Every row gives one point. The last column is the point's height on a tilted bowl or saddle (a function of degree 2), plus a little noise. Count its main directions that bend up, bend down and stay straight.
In the rows, 128 means zero.

Points:
[[ 89 182 126]
 [ 81  84 113]
 [126 119 113]
 [123 153 123]
 [163 118 101]
 [ 95 117 102]
 [228  89  15]
 [130 113 112]
 [145 192 167]
 [117  98 118]
 [124  47 162]]
Directions: 1 up, 1 down, 0 straight

Points:
[[102 207 119  98]
 [137  94 173 206]
 [128 144 148 127]
 [205 148  88  14]
 [218  40 129  99]
 [152 157 136 116]
 [124 200 157  96]
 [109 126 144 139]
 [164 144 138 120]
 [ 55 160 107 119]
 [130 146 132 120]
 [213 124 158 143]
 [199 204 110  90]
 [148 108 138 147]
 [132 144 153 131]]
Directions: 2 up, 1 down, 0 straight

Points:
[[134 153 104 146]
 [ 86 191  88 155]
 [130 146 117 150]
 [109 156  84 147]
 [227 124  69 102]
 [105  84 159 142]
 [119 130 105 147]
 [179 132 116 132]
 [187  59  78  52]
 [114 125 134 156]
 [ 99  40 116  28]
 [116 116 188 172]
 [192 161 197  98]
 [ 84 145 132 170]
 [172 146 178 130]]
Directions: 0 up, 1 down, 2 straight

Points (16 x 4):
[[122 136 101 141]
 [104 134 111 141]
 [122 178 114 126]
 [114  58 159  78]
 [143 233  64  26]
 [101 103 119 133]
 [ 60 160 191 154]
 [162 108  81 134]
 [153 142  68 132]
 [134 140  84 137]
 [139 101 122 130]
 [ 92 164 164 145]
 [ 26 203  71  23]
 [179 145 108 119]
 [136 100 166 112]
 [107 114 130 140]]
Directions: 0 up, 2 down, 1 straight

Points (25 x 5):
[[106 162 144 103 157]
 [104 132 151 188 151]
 [114 147  64 169 148]
 [ 80 146 189 145 179]
 [141  64 137 137 142]
 [150 185  91 205 168]
 [ 75 148 110 124 154]
 [139 135 101 151 130]
 [ 79 134 180  36 224]
 [174 134  97 184 138]
 [152  85 116 180 134]
 [121 185 139 158 159]
 [206 133 138 113 157]
 [ 94 150 151 117 153]
 [ 95 131 141 102 151]
 [ 95 142 128  90 155]
 [191 108 127  87 158]
 [167 111  98 129 131]
 [177 138 226  78 220]
 [124 119 102 155 129]
 [249 122 174 144 191]
 [134 121 101 133 129]
 [175  86 105  63 172]
 [144 160 164 210 169]
 [ 98 203 144 188 188]]
Directions: 4 up, 0 down, 0 straight

Points, 22 rows:
[[160 161  78 197  75]
 [110 169  60 166  76]
 [165 132 121  81 144]
 [153 197 143 112 145]
 [144 198 129 192  78]
 [149 147  94 215  67]
 [162 153 190 142 135]
 [111 121  90 174  93]
 [166 126 125  86 142]
 [187 121 162 114 139]
 [122  69 128  48 100]
 [179  81 114 169  93]
 [171 134  90 202  78]
 [144 146  99  61 132]
 [124  87 133  74 121]
 [143 127 169 124 139]
 [127 122 198 163 100]
 [141  62 126  69 102]
 [ 74 141 155 242  10]
 [172 131 115 107 135]
 [ 89 152 123 103 120]
 [106  76 119 164  90]]
Directions: 0 up, 3 down, 1 straight

Points (24 x 5):
[[ 71 120 193 161 166]
 [204 175 136 180 203]
 [139  97 118 101 135]
 [117 124  84 197 138]
 [112 100 110  79 142]
 [ 48 104 108 138 118]
 [ 73  98  83 156 131]
 [ 80 166 194 232 249]
 [131 101 119 127 143]
 [ 70  91 170 146 153]
 [ 76 165  76 104  86]
 [117  98 108 159 157]
 [155  58 118 125 147]
 [180 163  96  98 156]
 [ 89 122 159 110 127]
 [110 131 190 138 150]
 [125 153 138  87 137]
 [218  80  85 158 162]
 [145 203 216 133 215]
 [ 74 120 120  59 136]
 [ 62 157 133 149 102]
 [154 101 101  91 143]
 [107 167 159 144 148]
 [154  86 172 114 107]]
Directions: 2 up, 1 down, 1 straight
